Every row gives one point. The points of each table are mixes of a few directions, plus a little noise. How many directions does each table use, and how many do they share? Where both have some left over, give the other angles between the two spaces (their principal angles), to ten degrees, smallest first.

First, 6 rows:
[[-20  56]
 [ -6  17]
 [ 17 -45]
 [-20  54]
 [ 13 -36]
 [ 17 -46]]
Second:
[[  8  14]
 [-42 -73]
 [  9  17]
 [ -4  -6]
 [ 28  50]]
Directions: first 1, second 1, shared 0; angles 50

First:
[[-16  -3  -8 -20]
 [-26  -6 -12 -31]
 [-64 -14 -31 -78]
 [-16  -4  -8 -19]
 [ 43  10  21  52]
 [ 70  15  33  84]
 [ 27   6  13  32]
 [-17  -4  -8 -20]]
Second (5 x 4):
[[ 31   7  15  37]
 [ 41   9  19  49]
 [  7   2   3   9]
 [-74 -16 -35 -89]
 [ -5  -1  -2  -6]]
Directions: first 1, second 1, shared 1

First:
[[  5  12  -1  11  29  -8]
 [ -5 -10   2  -9 -26   7]
 [  4   8  -1   8  22  -6]
 [-16 -36   5 -34 -95  27]
 [ -6 -12   2 -10 -30   9]
 [  9  19  -3  17  48 -14]
 [  9  19  -3  18  51 -15]]
Second:
[[-10  14  31  30  -6  32]
 [ 13 -21 -42 -41   8 -43]
 [  1  -9  -8 -12  -8  -7]
 [ 10  -5 -25 -17  21 -30]
 [ -2  -7  -2  -9 -16   3]
 [-13  27  46  50   3  45]]
Directions: first 1, second 2, shared 1

First:
[[-12 -37  20 -31 -17  -7  13  28]
 [  0  -1  -1  -1  -2   1   1   0]
 [ 33  95 -61  95  48  22 -37 -77]
 [-11 -33  20 -34 -18  -9  12  30]
 [-10 -32  21 -31 -17  -7  14  25]
 [ -2  -8   6  -6  -3  -2   2   5]
 [ -5 -16   8 -15  -7  -3   7  13]
 [ 18  51 -32  51  26  13 -19 -42]
 [ -5  -9   8  -9  -5  -3   6   8]
 [ -4 -15   8 -15  -8  -3   6  10]]
Second (7 x 8):
[[ -2 -10  12   1 -12 -34  -9  -8]
 [ -1  -9  -8 -22   4  42  27  20]
 [  5   7 -15   0   6  28  16  -4]
 [ -3 -24  -4 -30  -7  32  39  13]
 [ 13  40   2  70   1 -92 -65 -70]
 [ -1  -6   4  -4  -5  -8   3  -3]
 [-11   3   8 -16  13  31 -12  51]]
Directions: first 1, second 3, shared 1

First:
[[ 19 -68  54  -7  -7 -11  45  13   6]
 [-34  44  11  17 -37  10  16 -15 -12]
 [ -7  30 -32   4   8   5 -28  -5  -1]
 [ 41 -60  -8 -22  43 -15 -17  19  16]
 [ 32 -62  12 -19  26 -15   7  15  13]
 [-25  48  -8  14 -22  10  -3 -12 -11]
 [-26  64 -30  14 -12  13 -25 -15  -9]]
Second:
[[ -1   3   0   1  -3   1   1  -2  -1]
 [ 33 -51  -5 -19  34 -13 -11  14  13]
 [-62  95   9  34 -62  24  19 -27 -23]
 [ -6  10   0   5  -8   3   3  -3  -3]
 [ 34 -53  -5 -18  35 -13 -12  14  12]
 [-29  45   4  17 -28  11  10 -13 -11]
 [ 50 -79  -8 -27  54 -19 -17  23  19]
 [-17  28   2   8 -20   6   5  -7  -8]]
Directions: first 2, second 1, shared 1

First, 9 rows:
[[-23   6 -13 -15  -4  -9 -14  23  28 -29   8]
 [ -6 -12  23  23 -17  11   4   9 -20  13  16]
 [ 15   9  24  25 -14  20 -25  -9  10 -30  19]
 [-25 -15  -6 -23  38   8  14 -75  41 -17 -46]
 [  2  29  31  47  -1  19 -13  55 -21 -24  22]
 [ 24   6  10  19  -3   4   8  14 -35  25   5]
 [ -8  12 -34 -25  -3 -33   6  70 -15  18   8]
 [ -9 -40  17  -5  -3  19   9 -95  22   8 -17]
 [ 30   5 -50 -46   6 -36  11   8 -10  38 -15]]
Second:
[[  5 -13 -11 -15  12   6  18   6 -12  -1 -13]
 [  8 -58   3 -21 -12  54 -23  27 -15 -34 -24]
 [-30  11  45  -4 -17   7 -29   2   9  14  -8]
 [ 72  14 -68  31   7 -14 -55  -7  10  16 -22]
 [-37  21  40  21 -17 -12  21 -14  18 -20  52]
 [-29 -13  41 -16 -16  25 -13  14   1  -6  -8]
 [ -6  21  -1  -5  11 -23  12 -10   0  28  -8]
 [ 11  26 -12   3   9 -23 -21  -7   6  37 -25]
 [ 11 -10 -35   4  25 -18  93 -12 -16 -34  51]]
Directions: first 5, second 4, shared 1; angles 40, 90, 90

First (11 x 12):
[[ 35  35  16  39   3  -8  27  11 -19  -4  19  46]
 [ -4   9 -35 -76 -49 -55 -33 -38 -57 -12  -9  18]
 [-25  -2 -34 -34 -54 -30 -39 -40   6 -25  -2   0]
 [ -4 -36  -2 -21  60  20   7  27  -8  38 -22 -39]
 [  5  12  69  21   7  44  38  30  -6   1   5 -13]
 [ -5  -8 -60  80  10  -7 -22 -17  95 -16  21  17]
 [  4 -14 -10 -20  30  -3   2  10 -21  22 -11 -11]
 [  2  21 -17  36 -36 -17 -10 -23  29 -28  19  31]
 [ -2 -12  -6 -58   6 -14  -7   0 -47  16 -19 -14]
 [-25 -32  32   4  29  51   9  24  30  16 -13 -55]
 [ 17  27  47  32  -6  19  31  19  -8  -8  14  18]]
Second, 9 rows:
[[  9  -3  -9 -25   7 -28  -3  -6 -35  12  -1  11]
 [-11   5 -50 -68   6  12 -14  15 -25   7 -52 -29]
 [  3 -10 -26 -56  12 -23  -9  -2 -49  17 -22  -6]
 [ 36  18  13  14  -3 -49  12 -12 -50   5  32  57]
 [ 18  11  26  44  -9 -17  11  -6   4  -8  32  34]
 [-42  -4 -16   4  -6  72  -8  22  74 -17 -38 -61]
 [ 17  71  -2  70 -36  36  24  18  47 -46   8  38]
 [-14 -19  13   6   4  10  -3  -3  22   3   5 -20]
 [-22 -67  51  15  25 -19  -7 -23  12  27  38 -25]]
Directions: first 4, second 3, shared 2; angles 80

First, 11 rows:
[[ 18  12   6   9  17  -6   3  -6  -2   2  11  -8  15   0]
 [-33 -13 -44 -21 -28   9 -12 -17  28  25 -31  -9  -8 -22]
 [  5   5 -30  -4 -16  -9 -19 -20  20  18 -18 -15  22 -16]
 [ -5 -62  23  13 -31  17  18  33 -25 -30  -6  39  -1  23]
 [ 41 -78  -4  37 -26   5  20   2 -10 -10  -9  18  79   6]
 [-11  28  -9 -13   1  -6 -16  -7   9   8  -4 -10 -18  -7]
 [  6 -14  -6   9  38  14  34 -16   7  19  15 -15  21 -13]
 [ 16 -10  85  25  55  14  52  45 -55 -45  56  32 -27  41]
 [-21  87 -35 -36  -3 -26 -54 -29  35  29 -16 -37 -36 -24]
 [ -2  33 -15  -8  27  -4  -2 -22  17  23   6 -25  -1 -16]
 [-14  12  32 -10 -35  -8 -25  37 -24 -37  -6  31 -47  27]]
Second, 8 rows:
[[-14 -10  39 -21 -13   2  -3  -8 -18 -28  -1 -43  13 -46]
 [  7   5 -20  10   7  -1   1   4   9  14   1  22  -7  23]
 [ -2  -2   6  -3  -2   0   0  -1  -2  -4   0  -6   2  -6]
 [-25 -18  73 -39 -24   3  -6 -15 -34 -51  -3 -79  25 -84]
 [-11  -8  32 -17 -10   0  -3  -7 -15 -22  -1 -35  11 -38]
 [ 12   9 -35  18  11  -1   3   7  15  24   1  37 -11  39]
 [  5   4 -14   8   4  -1   1   3   7   9   1  15  -5  16]
 [ 28  21 -82  43  26  -3   7  17  38  57   4  89 -27  95]]
Directions: first 4, second 1, shared 0; angles 90

First (11 x 20):
[[  3  -7   9 -15   1   5  12  -9  -3  43 -27  32  16  -7  -5 -18 -14 -12
    5  36]
 [ -5  15 -17  34  -2  -9 -26  19   8 -95  60 -71 -35  14  12  37  29  27
   -9 -82]
 [  2  -5   7 -12   1   3   9  -7  -2  32 -20  24  13  -5  -4 -13  -8 -10
    4  29]
 [  2 -10  13 -23   0   7  18 -15  -6  64 -41  50  24 -10  -9 -25 -18 -17
    6  56]
 [  1  -3   4  -6   1   1   6  -4   0  16 -11  14   6  -3  -3  -8  -5  -4
    2  14]
 [  1   1  -1   2   0  -2  -2   1   1  -5   2  -3  -3   2   1   1   2   2
   -1  -4]
 [  2  -8   9 -18   1   5  13  -9  -4  49 -31  37  18  -7  -6 -20 -15 -13
    4  43]
 [  1  -3   4  -6   0   2   6  -4  -1  17 -11  13   6  -2  -3  -7  -6  -5
    3  16]
 [  0   3  -4   5  -1  -2  -6   4   2 -20  12 -15  -7   3   1   9   6   6
   -2 -16]
 [ -3   8 -10  18   0  -6 -16  11   5 -52  32 -40 -19   8   7  21  16  16
   -5 -46]
 [ -2   7 -10  19  -1  -6 -14  11   6 -52  32 -40 -20   8   6  21  15  15
   -4 -46]]
Second:
[[ -9  12 -15   8 -10  -1 -14   8   3 -43  21 -29 -22   8  12  20  13  19
   -9 -35]
 [-18  12 -16 -21 -24  10  -3  -5  -2   7 -20  16 -12   3  17   5  -3  16
  -11  15]
 [-22  18 -24 -12 -27   8 -13   1   1 -24  -2  -6 -25   8  23  18   6  26
  -15 -11]
 [ 28 -24  31  15  34 -10  17  -3  -2  33   1  11  34 -11 -29 -24  -9 -35
   20  16]
 [-15   4  -6 -36 -21  14  10 -14  -5  52 -47  49   6  -4   9 -14 -16   1
   -6  55]
 [ 40 -33  43  20  48 -14  24  -3  -2  46   2  14  46 -15 -41 -33 -12 -48
   28  22]
 [-27  24 -31  -9 -32   8 -20   5   3 -44   7 -20 -36  12  29  27  12  36
  -20 -26]
 [  0  -1   2  -6  -1   2   4  -3  -1  14 -10  11   4  -2  -1  -5  -5  -3
    1  13]
 [ 18 -12  16  20  23 -10   4   4   1  -4  17 -13  13  -3 -17  -6   2 -16
   11 -12]
 [  5   1  -1  20   8  -8  -9   9   4 -38  29 -33  -9   4  -2  13  12   4
    1 -37]]
Directions: first 1, second 2, shared 1

First (11 x 24):
[[ 30 -24   4 -13 -46  10   8  14 -16  -1  -7  -3 -28  -2  26  -7 -27  15
   18   3 -16   4  -6  -3]
 [ -2  -2   8  -2  27  -2   1 -12  29  11  -8   8  -8   2 -22  -8   5  12
   -7   9  -7  -3  -5   9]
 [ 10 -13   5  -9  -2   3   6   0  17   8 -11   3 -25   1  -5 -10 -12  16
    4   7 -15   0  -8   6]
 [-15   7   1   0  36  -5   0 -10  32   9  -5   4  -4   4 -27  -4  10   5
  -11   3  -4  -2  -2   8]
 [-22  11 -17  -6   8  -3   6   4  10   2   0 -12 -14   2 -15   1  -3  -3
   -6 -11  -7   7   3   0]
 [ 18 -16   9  -7 -13   5   3   1   4   5  -6   5 -16   0   6  -7 -11  14
    8   8 -10  -1  -6   2]
 [-31  20 -14   1  34  -8   3  -6  23   4   0  -7  -1   4 -29   2  11  -6
  -14  -8   0   3   4   3]
 [ 31 -17  23   6 -13   5  -8  -5 -12  -1   0  16  13  -3  19  -3   0   7
    9  16   5 -10  -4   1]
 [ -4   8 -39  -9 -95   9   7  43 -87 -31  20 -38  -2  -8  62  20 -28 -30
   23 -35   6  20  15 -29]
 [ -8  19   4  22  14  -6 -16  -8 -25 -13  19   6  55  -3   9  16  27 -28
   -7  -2  33  -6  10  -5]
 [ -8  10  16  15  51  -8 -11 -22  26   6   3  18  29   2 -24   1  29  -3
  -15  12  15 -11  -1   9]]
Second:
[[-29  18 -27  -7  14  -6   7   6  15   4   3 -21 -18   1 -15   3  -4  -4
   -8 -22  -8  13   2   0]
 [  9   3  11  11  18  -2 -11 -10   2   3   7   9  22  -4   4   4  12  -2
   -3   3  12  -5  -2   4]
 [ 15 -11  14   3 -18   4  -3   1 -18  -8  -1  11  13   1  12  -1   2  -2
    6  12   6  -8   2  -3]
 [ 16   3  18  14  46  -6 -16 -22  28  16   7  13  19  -7  -3   3  14  12
   -6   4   9  -4 -11  14]
 [ 19   7  24  25  44  -6 -24 -25  10   9  14  19  45  -9   8   9  25   0
   -7   7  24  -9  -6  11]
 [-31  14 -35 -22  34  -7  17   3  56  24 -10 -29 -62   2 -36  -8 -19  21
  -11 -26 -35  21  -9  12]
 [ 15 -12  15   7 -44   8  -3   8 -48 -22   2  13  28   3  24   3   4 -16
   10  16  17 -12  10 -13]
 [  7 -17   4  -9 -42   8  10  13 -23 -12 -10   3 -11   5   8  -7 -12   0
   10  11  -6  -5   4  -9]
 [-21  -5 -25 -22 -53   6  23  27 -23 -15 -12 -19 -36   9  -3  -6 -22  -8
    8  -7 -18   8  10 -15]]
Directions: first 3, second 3, shared 2; angles 30

First:
[[-23   0 -59   7 -50  18  -5 -20  44  31  20 -20 -25 -29  22 -13  15   9
   14  -2  10  -2 -47  10 -25   9 -26 -22  41   9   8  68]
 [ 18  14  57 -20  32   1  18   9 -49 -11  -6  13  32   7 -19 -20 -10   2
  -22   1   4  16  25   0 -17  -3  -6  18 -33   8   3 -54]
 [-17 -17 -61  25 -26  -6 -35 -12  52  -4  -7 -11 -34   6  22  41   5 -10
   27  -3 -13 -30 -21   5  37   0  13 -12  31 -18 -13  53]
 [  1  17  24 -26  25  25 -16 -28 -35 -28 -37   9  20  13   3   0 -23 -12
  -13  -8   1 -17  -5  33 -23   1 -50  26 -32  -6 -13 -14]
 [-27 -36  23 -36  51  37  91 -11 -22  -6 -21   0 -21 -17 -17 -24 -30 -15
   -8 -16  30   7  14 -24 -35   1 -35  -9 -62 -12  28  -8]
 [ 12  11  13   4 -18 -12  17  22  -4  28  36  -2  12 -17  -9 -31  19  20
   -8   9   6  31   3 -14 -16   1  18 -10  17  23  14 -13]
 [ 37  33  73 -14  45 -13 -40   5 -66 -44 -33  26  54  41 -15  13 -18  -8
  -25   4 -19  -7  37  25  13  -8   0  45 -38  -3 -26 -79]
 [  0  17 -42  21 -61  -9 -27   3  37  37  40 -14  -5 -21  16 -14  31  22
   10   9  -1  11 -34   7  -9   6   7 -17  59  21   2  42]
 [-30 -38  27 -43  69  46  82 -25 -31 -27 -46   4 -21  -4 -14 -10 -45 -28
   -9 -22  27 -10  16 -13 -30   0 -50   2 -80 -24  18 -12]
 [ 18  13 -26  38 -42 -40 -54  23  32  14  29  -3   3   9   8  22  30  14
   13  14 -23   1  -3  -2  42  -2  53  -6  55   8 -14  10]
 [ 11 -13 -29  44 -25 -46 -30  34  42   8  25  -3 -16  12   2  36  25   5
   21  12 -22  -2  15 -25  65  -6  76 -15  43  -5  -8   7]]
Second:
[[-21  -8  -6  -5 -61  21   9 -16   2 -57  -8 -33 -41   5 -46   4 -18  20
  -13  11 -14  -8 -20 -35  -8   0 -18  -8 -24   3 -14 -38]
 [ -9 -55 -27  78  50  18  50   8  12  35 -12 -11  57  27 -29 -39   5  -9
  -33  20 -17 -30  22  37 -34  39  17   5  31  39  61  61]
 [ -7 -20 -10  25   5  10  19   0   5   1  -6 -10  12  10 -18 -12  -2   1
  -13   9  -8 -12   4   6 -13  13   3   0   6  14  18  13]
 [-14  -1  -2 -11 -47  12   2 -12   0 -43  -4 -22 -33   1 -29   7 -13  15
   -6   6  -8  -3 -16 -28  -3  -4 -13  -6 -20  -1 -15 -32]
 [-16 -10  -6   2 -39  16  11 -10   2 -38  -6 -25 -24   6 -35   0 -12  14
  -12  10 -11  -8 -12 -22  -8   3 -11  -5 -15   5  -5 -22]
 [ -9  16   7 -33 -55   5 -13 -13  -4 -47   0 -15 -46  -7 -16  18 -12  15
    5  -1  -2   7 -20 -35   8 -15 -17  -6 -26 -13 -31 -46]
 [ 21  72  37 -95 -33 -33 -66  -3 -16 -18  19  30 -53 -36  57  47   2   2
   48 -31  27  41 -19 -29  46 -49 -13  -2 -26 -51 -70 -58]
 [ 40  38  22 -25  83 -43 -38  23  -8  81  18  61  44 -20  90  10  29 -30
   37 -28  31  27  24  44  29 -17  22  11  29 -23  -3  38]
 [ -6 -44 -22  63  43  14  39   8  10  32  -9  -7  48  21 -21 -32   5  -8
  -26  15 -12 -23  19  31 -27  31  15   4  26  31  50  51]
 [ 29  37  21 -33  45 -33 -36  14  -8  47  15  44  18 -19  67  15  18 -19
   31 -23  24  24  12  22  26 -19  12   6  12 -23 -14  13]
 [ -8 -26 -13  33  11  12  23   1   6   5  -7 -11  18  13 -21 -16  -1   0
  -17  11 -10 -14   6   9 -16  17   4   1   9  18  24  19]]
Directions: first 4, second 2, shared 0; angles 70, 80
